Rows are points. A path goes straight from each point to the next, and from the last back to the first. The post is the endless flat space through its rows: a point in 2 columns, a line in 3, a plane in 4, and so on, so that a path can go around it. Count how often the path circles the post. Going back the other way cancels.

Post (2 x 3):
-4; 28; 38
50; -14; -41
Path (8 x 3):
61; 24; 8
86; 28; -30
33; 39; -3
37; 14; 15
31; -6; 18
-33; -45; -24
1; 8; -30
47; 48; -43
Times around: 1

Post:
-40; -42; 13; 24; -34; -39; 17; 80; 18; 78; -23
11; -6; 5; -2; 44; 63; -58; 18; 9; 44; 29
-30; -46; 27; 57; -42; 43; 12; 61; -17; -66; -12
8; -11; -6; -34; 2; -2; -35; 42; -8; 11; -42
-26; -37; 60; 34; 20; 38; -20; -41; 41; 16; -15
-41; -17; 61; 4; 13; -28; -56; 13; 76; 7; -5
-6; 3; -8; -12; -59; -1; -50; -33; -63; -44; 45
-30; 32; -62; -43; -36; -26; -69; 14; 6; 42; -23
8; 24; -40; 15; 16; 17; 81; -12; 20; 28; 94
4; 24; -85; 4; 45; -48; -11; 39; -9; 82; 22
Path, 8 rows:
-38; 10; 36; -27; 0; -52; -14; 9; -41; 25; -36
-48; -16; 38; 46; -30; 41; 1; 27; 23; 33; -38
44; 3; 21; 45; 44; 17; -4; 39; 19; -20; 27
-10; 4; 48; -6; 44; -16; -24; -9; 10; 80; -14
-28; -47; 29; -9; 16; 24; -10; 11; -27; -40; -25
-48; -21; -34; 33; -21; 21; -18; -3; 27; -7; -15
-32; -54; 23; 5; -38; 2; -27; 53; 47; 20; 15
-20; -34; -27; -40; 23; -35; -7; 66; -9; -2; 21
Times around: 0

Post (17 x 18):
19; -21; 5; 28; 3; 22; -4; 11; -22; -38; 1; -6; -13; -2; -17; 9; 19; -65
-2; 49; 2; -43; 3; 9; -28; -17; 63; -3; -16; -22; -10; 6; -12; 0; 16; 0
-2; 25; 4; -60; -7; 21; -25; 28; 43; 13; 3; 42; 14; 18; -1; 86; 18; -70
4; -17; -63; 24; -68; 53; -29; 20; 30; 16; 21; 1; 18; 22; -17; 44; 52; -27
4; -33; -16; -2; 0; 35; -32; -21; 7; -5; 28; 34; 0; 27; -44; 10; -11; -1
-27; 6; 47; 34; -20; 29; 24; 9; -76; -11; 8; 59; -1; -30; 9; -4; 1; -22
32; 34; 9; -6; -38; 45; 10; -8; -13; -25; 59; -27; 91; 91; 37; 31; 56; -34
-3; -34; 7; 11; 31; 18; 17; -20; -42; -1; 87; 28; -57; 10; -8; -24; -25; -45
-30; -22; -1; 6; -85; 59; -49; -36; -7; 13; 16; -19; -25; -36; -27; 16; -33; -13
-1; -24; -17; 14; -81; 25; -33; 2; -6; 9; 41; 17; 6; -9; -24; -56; -10; -12
34; 16; -9; 6; -4; -15; -85; -4; -40; 26; 44; -31; -27; 1; -18; -10; -12; 37
8; 56; 1; 40; -71; 16; 10; 19; -3; -18; 7; 31; 18; -3; -38; 52; 4; -32
-12; 22; 40; -31; -18; 44; 19; 72; 5; -39; 4; 7; 5; -11; 15; 27; 35; 9
40; 65; 23; -15; -23; 14; -43; 18; -63; 39; -3; -3; -22; 95; 10; -10; -20; 2
20; -28; 14; 57; 19; 15; 33; 10; 35; -6; -5; -21; 34; -30; 31; 30; -57; -11
-11; -16; -33; -60; 4; 16; 0; -11; -39; -31; 9; -17; -10; 45; 22; -11; 3; -30
8; -13; -11; 19; 11; 10; -12; 6; 22; -58; 10; 30; -19; 10; 39; 17; 5; -21
Path (27 x 18):
35; 24; -12; 30; -35; 49; -44; 27; -45; 12; 30; 3; -9; 30; -43; 26; 46; -24
22; -9; 27; -19; -43; 74; -13; 55; -9; 9; 29; 12; -9; 31; 5; -2; 12; 19
-23; 22; 0; -17; -43; 30; -19; -82; 15; -35; 56; 46; 3; 43; 12; 46; -9; 35
-30; -19; -20; -3; -34; 18; -14; -12; -15; 20; 4; -33; 17; 43; -38; 1; 22; -6
-31; 34; -20; 7; -14; 22; -2; 16; -3; 25; 9; -34; 1; 20; -32; 22; -20; 4
-13; 24; -14; 27; -36; -19; 17; 6; -25; -16; -6; -19; -29; 21; 3; 3; -18; -24
-36; -46; 6; 9; 2; 56; -21; -18; -37; -26; 55; 3; -20; 4; 22; 43; -44; 32
-3; 32; -16; -32; 14; 41; -20; 48; -5; 31; 43; 39; 16; 21; -5; 25; -23; -8
-11; 17; -43; -19; -9; 8; -9; -3; 10; -10; 30; 34; -26; 0; 51; -45; 39; -10
47; -16; -3; 9; -35; 16; -36; -19; -30; 19; 30; -14; 21; 27; 67; 76; -4; -31
0; 1; 24; -8; -39; 25; -18; -7; -3; -7; 21; 19; -18; 29; -21; 13; -17; -23
-7; 39; 15; -2; -1; -1; -26; 29; -12; 6; 25; -3; -4; 16; 31; -13; 28; 7
-6; 54; -17; -4; -46; 26; 27; 3; 66; -52; 58; 5; 20; 28; 39; 24; -28; -9
9; -28; -27; -20; 23; 35; -19; -1; -20; -5; 29; 52; 31; 32; -26; -2; 37; 8
-19; -63; 14; -20; -29; 51; -19; -21; -26; -15; -43; 36; 12; 3; 9; 5; -37; -7
-8; 19; 21; 3; -35; 24; 21; -34; -42; 32; 6; 1; 14; 44; -28; 43; -28; -20
-6; 48; 16; -15; -7; 15; 6; 21; -6; 15; 2; -26; 12; 85; 24; -27; 34; -33
-15; -6; -4; 6; -29; -1; -13; 13; 14; 5; 89; 18; 5; 21; -17; 5; -47; -43
11; -22; 8; 1; -22; -37; -38; 31; 1; -4; 39; 46; -1; 30; -15; 46; -23; -36
8; 14; 21; 16; 6; 11; -22; -8; -25; 38; 42; 15; -36; 24; -17; 58; -32; -22
-16; -9; -21; 16; -39; 22; -8; 6; -26; -2; -16; -11; 12; 8; -15; 17; -1; -46
12; -2; 31; -28; -4; -2; 1; 32; 34; 9; 26; -25; 8; -9; 38; 18; -3; -46
-1; -40; 20; -20; -71; 44; -46; -17; -60; 26; 20; 9; 21; 6; 21; 19; 0; -24
9; 26; -17; -58; -37; 12; -38; -10; -42; -38; -19; 2; -32; 36; 27; 13; 3; 17
-13; -37; 22; 14; -47; 26; 0; -4; -68; 1; 14; 8; -8; 6; 36; 4; 32; -14
-31; 26; 16; -19; -53; 17; -41; 22; 31; -34; -18; -14; 2; 35; 14; 27; 12; -43
-19; -26; 1; -49; -41; 17; -65; 38; -8; 18; 16; 16; 29; -30; 22; -1; -16; -16
Times around: 3

Post (17 x 18):
48; -12; 13; -20; -22; -22; 1; -11; -8; 3; -48; -5; 4; 32; 53; -2; 7; -8
28; 82; 25; -5; -6; -20; -20; 18; -34; -4; -38; -16; -2; 8; 29; -9; 20; 14
4; 4; 8; -7; 4; -32; 22; -13; -23; -41; 24; 4; 17; 31; 8; 16; -10; -18
62; 3; -8; 2; 29; -21; -1; -11; 1; 18; -66; -2; -1; -8; 9; -38; 25; -1
6; 2; -32; -67; 22; -27; -10; 30; 0; -2; -9; 16; -7; -11; 32; 1; -6; -15
-16; 5; -2; 30; 8; -18; 21; 30; 7; 0; -2; -21; 12; 22; -25; 8; -20; -32
-24; 17; -31; 2; -11; 1; 14; -17; -40; -10; -7; 16; 21; 7; 18; -7; 12; -9
-39; 2; 36; 30; -3; -27; 24; -11; -8; -13; -36; -52; -29; 14; -50; 18; -19; -27
11; -7; 14; 16; 15; 36; -18; -26; 59; 2; -33; 29; 11; 10; -17; 19; 51; -26
19; -3; 12; -2; -22; 34; 11; -8; -7; -16; -12; -21; -2; 18; -29; 33; 8; -44
6; 9; 32; 26; -16; 15; 25; -17; -2; -4; -8; -15; 8; 4; 5; -18; -23; 14
-11; -46; -3; 20; -30; 0; 5; 7; -22; 16; 49; 2; 36; 12; -36; -61; 21; -24
1; -5; -3; 34; 4; 43; -27; -8; -10; -6; -20; 8; -26; 21; 10; 27; 0; 5
-7; -16; 28; 20; -9; 2; 30; -1; -37; -16; -35; -1; 25; 13; -24; 0; -19; -3
-5; 56; -11; 7; 9; -2; 7; 34; -8; 9; -34; -41; 56; 10; -56; -37; 90; 75
16; 23; -10; -2; -46; -12; -18; -9; -17; -24; -17; 22; 1; 14; -11; 30; -48; -6
2; 15; -13; -14; 18; 1; -12; -23; -12; 25; -14; 14; 27; 34; -13; -21; -25; -7
Path:
8; 22; -7; 0; -23; -40; 48; -10; -27; -1; -43; -33; -19; 41; -33; 29; -25; -54
-10; -7; 28; -27; 22; -11; 45; 36; -38; -42; -21; -22; 0; 48; 7; 46; -22; -50
-29; 63; -10; -30; 32; -47; -7; 8; 29; -24; -4; -45; 28; 33; -15; -6; 1; 17
-9; 9; 20; 10; -37; 27; 5; -59; -18; -1; -15; -3; 33; -21; -50; -27; 9; -13
23; -10; 21; 11; -55; -22; -33; 22; -50; 21; -24; -6; -6; -2; -8; 6; -34; 5
44; 5; 25; -21; 45; 7; 1; 40; -3; 16; 33; -4; -30; 21; 27; 25; -77; -57
-68; 5; -12; -8; 9; 21; 21; -19; -30; -24; -13; 32; 15; 32; -26; 12; 50; 7
2; 3; 48; 6; -18; -33; 58; 13; 9; -45; 2; 0; 39; 13; 20; -34; 56; -1
9; 71; 2; -15; -4; -32; -39; -14; 15; 16; -33; -21; 18; 24; 12; -36; -28; -13
24; -9; 13; 6; -43; -5; -28; 13; -27; -5; 3; -13; 9; 17; -51; 24; 6; -95
49; -15; 28; -1; -30; 0; 12; -3; 23; -4; 12; 0; 38; 19; -1; 1; 6; -3
-42; 15; 16; 0; -28; -28; 22; -49; 5; 16; -6; 4; 23; 33; -21; -4; 39; 2
3; 24; 24; 12; 11; -42; -8; -23; 51; -15; 5; 34; -2; 31; 31; -7; 0; -3
38; 0; 26; -27; -1; 28; -23; 29; -24; 0; -31; -34; -40; 33; -13; 14; -65; 2
66; 29; 24; -12; 11; 16; -33; -2; 6; 6; -31; -13; -25; -11; -17; -16; -10; -35
52; 21; 43; -8; 21; -32; -18; 15; -20; 1; -1; -30; 39; 42; 54; -20; 12; 33
32; 43; 54; -2; 27; -60; -18; -17; 3; 15; -2; -8; -4; 9; 19; -19; -1; -1
0; 45; 6; 17; -11; -39; -6; 2; 0; 10; -3; -10; -10; 39; 8; 15; -18; -12
-53; 33; -25; 54; 36; 0; 18; -8; -35; -22; 3; 60; 1; 23; 5; -14; -12; -18
-22; 34; -20; 72; 19; 14; -13; 6; -25; -19; -13; 26; -10; -33; -46; -38; -14; 15
-22; -26; -1; 59; 44; -39; 9; 22; -47; -63; -39; -26; -23; 26; 4; 25; -4; 18
23; -6; 13; 37; -17; 4; -9; 1; -37; 13; -68; -26; 34; 13; -26; 15; -30; -31
35; -4; 8; 0; -7; -38; -16; 41; -19; 11; -44; 2; 1; 11; -16; 11; -15; -42
6; -38; -46; -24; -36; -43; 4; 4; -32; -3; 2; 20; 8; 5; -44; 1; 34; -18
47; 19; 39; 10; -84; -19; -42; -5; 49; -8; -29; 28; -13; 29; -61; -1; 7; 2
31; 27; -10; -3; -33; -28; 35; 3; -11; -38; -62; -70; 3; 53; -26; 14; -16; 16
2; 50; -33; 9; 7; -3; 5; -14; -35; -5; -30; -15; 35; -9; -23; -38; 9; 29
-24; 13; 20; -7; 19; 12; 11; 34; -57; 12; 2; -17; 27; -19; 18; -41; 24; -13
42; 20; -34; -18; -21; -11; -30; -12; 7; 29; 1; -4; -10; 26; -8; 10; -10; -60
22; 28; 7; 25; -17; 20; 4; 19; 30; -14; 3; 32; 3; -26; -14; 1; -22; 23
3; 21; -16; -20; -27; 10; -11; 1; -3; 29; 15; 1; 11; 22; -22; -15; 12; -14
10; 11; 16; 15; -18; -9; -24; 0; 30; 12; -37; 2; 3; -6; 4; -9; 45; 22
24; 44; -18; -41; -4; 4; 27; -61; -36; -35; -13; -4; 44; 16; 12; 55; 41; -38
-12; -35; 1; -1; -20; -17; -2; -36; -7; -8; -5; 8; -25; 27; -15; 53; -21; 15
Times around: 5

Post (17 x 18):
0; 3; 4; 16; -22; 26; -29; 13; -14; -10; 7; -9; 5; 18; 22; -12; 11; -10
-9; -25; -9; -9; -5; 49; -35; 18; 50; 95; -9; 49; 30; -61; -57; -24; -20; -47
13; 28; -32; -6; -1; 25; -14; -13; -78; -34; 22; -2; -9; -7; -9; -1; -11; -6
21; -24; 39; -22; -8; -6; -13; 13; -1; 6; -66; -11; 10; 4; 40; -12; -13; 6
-5; -13; 32; -29; 39; -32; -5; 21; 32; -2; 2; -1; 30; 15; 20; 8; 25; 13
31; 13; 44; 53; -16; 15; -39; -13; 1; -6; -14; 42; 34; 9; 21; 45; -27; 34
-2; -7; -18; 13; 7; -11; -13; 5; 31; -12; -15; 21; 6; -3; 20; -13; 6; 6
33; 11; 35; 0; -41; -17; -44; -15; -27; -10; 1; 1; 8; -24; 9; -18; 34; 6
3; -34; 8; 29; -2; -33; -25; 14; -15; 22; -35; -8; -2; -25; 28; 8; -14; 21
-21; 8; -7; 2; -20; 0; -24; 5; -10; -30; -10; -22; 20; 28; -19; -29; -7; 1
7; 12; 24; 3; -18; -11; 17; -21; 3; 3; -20; -8; -2; 45; 20; 17; 6; 3
0; 29; 15; -25; -11; 22; 14; 40; 18; 3; -30; 0; -2; 3; -13; -8; 48; 21
-20; 52; 32; -26; -10; -9; -21; -4; -10; -16; 21; -11; -56; -50; 12; -25; 23; 50
5; 14; 8; -13; -34; 7; 7; 31; 15; -27; -21; -20; 16; -11; 7; 10; -5; -23
-14; 69; -7; -57; -16; 30; -32; 19; -37; 44; -5; 50; -40; 6; -46; 43; 22; -23
-30; -7; 32; 20; 39; -14; -12; -10; 0; -29; -23; -4; 6; 3; 11; 15; 30; -7
-17; 33; -28; -23; -6; 24; -23; 2; 14; -1; -33; -45; 13; -19; 14; -16; 12; 8
Path (29 x 18):
-14; 30; -25; -14; 16; 23; -30; 18; -10; 16; -33; 31; 14; 2; -3; 35; 22; -6
-8; 7; 12; -15; -5; 9; 22; 27; -17; -10; -19; 8; -24; -17; -17; 46; -3; 16
-19; -2; -1; -19; -12; -10; -12; -9; -24; -34; -7; -24; 2; 17; -48; -33; -31; -19
2; -3; 6; 6; -49; -36; -42; -4; -22; 4; -38; -15; -36; -30; 21; -22; -23; -13
25; -26; 20; -25; -26; -11; -23; 27; -2; -8; -10; -39; -3; 0; 10; -7; 9; -31
4; -11; 26; -27; -10; -1; -13; 0; 16; -16; -10; 26; 27; 2; -31; -6; -1; -29
4; -21; -9; 10; -12; 7; 2; -6; -25; 0; 26; 25; 19; -11; -21; -30; -27; 23
-19; 36; -32; 50; -84; -19; -22; 0; -10; 28; -37; -19; -30; -19; 23; -3; 0; -27
27; 35; -17; 13; -45; 3; 11; 35; -25; -2; -33; 14; -14; 11; -20; -6; -14; 34
28; -3; -4; -48; 16; -27; 10; 5; 22; -32; -16; 3; 2; -4; 2; 18; -26; -4
14; 8; 22; -32; 19; -1; -46; -26; 4; -19; 7; 7; 15; -27; 26; 2; 23; 6
-7; -30; -10; 17; -46; -2; -31; 22; 2; 27; -9; 14; 38; 22; -7; -14; 23; 7
-26; -9; 27; 19; -32; 11; -2; 22; 9; -1; 12; -6; 17; 1; -25; -42; -16; 7
-3; -1; -1; -38; -17; -25; 6; 31; -18; -25; 3; -3; -5; -8; 9; -6; 1; 14
-34; -42; 40; -31; -26; 5; -31; 50; 32; -29; -1; -1; 12; -34; -12; -9; -9; -24
-21; -1; 19; -49; 23; 1; 15; 45; 10; -23; 3; 6; 16; 7; 22; 27; -19; -4
-11; 11; 38; -19; 13; 16; 9; 16; 7; -31; -14; -1; 22; 32; 21; -19; 25; -19
-2; -21; -41; 16; -1; -8; -17; 16; -5; 6; -43; 3; -27; -21; 19; -29; -8; -11
34; -6; -10; 32; -18; 1; 9; -26; 22; -11; -6; -34; -9; -43; 16; 4; 7; 13
-31; 13; 2; -15; 15; 5; -6; 7; 26; -1; -14; -6; -37; -37; 47; 18; 36; 2
9; 6; 18; 2; -5; -25; -2; -29; -23; -21; 7; 29; -22; 4; 21; -21; 21; 27
28; 5; 31; 34; -5; 11; -24; -23; -17; -9; -23; 25; 46; -26; -3; -52; -19; 19
9; 24; 9; -15; -9; 0; -13; 29; 21; -9; -12; 23; 7; 10; 34; -9; 0; -17
22; 23; 53; -21; -20; 11; 17; 30; -29; -25; 8; 28; 23; 13; -3; -35; 1; 34
23; 26; -21; -11; -25; -5; 16; 53; -3; 1; 45; 20; 22; -10; -12; 25; 13; 17
10; 31; -9; 22; 17; 32; -17; -21; -5; -5; -32; -8; 11; 9; 40; 7; -14; 0
-28; 18; 12; -25; -1; -1; -59; -22; 1; -2; -27; 1; -2; 6; -16; 2; -13; -42
6; -11; 47; 6; -33; -20; -8; 14; 10; -6; -10; -21; -3; -11; 16; 29; 33; 14
-24; 12; 0; 44; -58; 15; -12; 2; 9; 6; -12; -11; 8; 30; 12; 4; -11; 19
Times around: 3
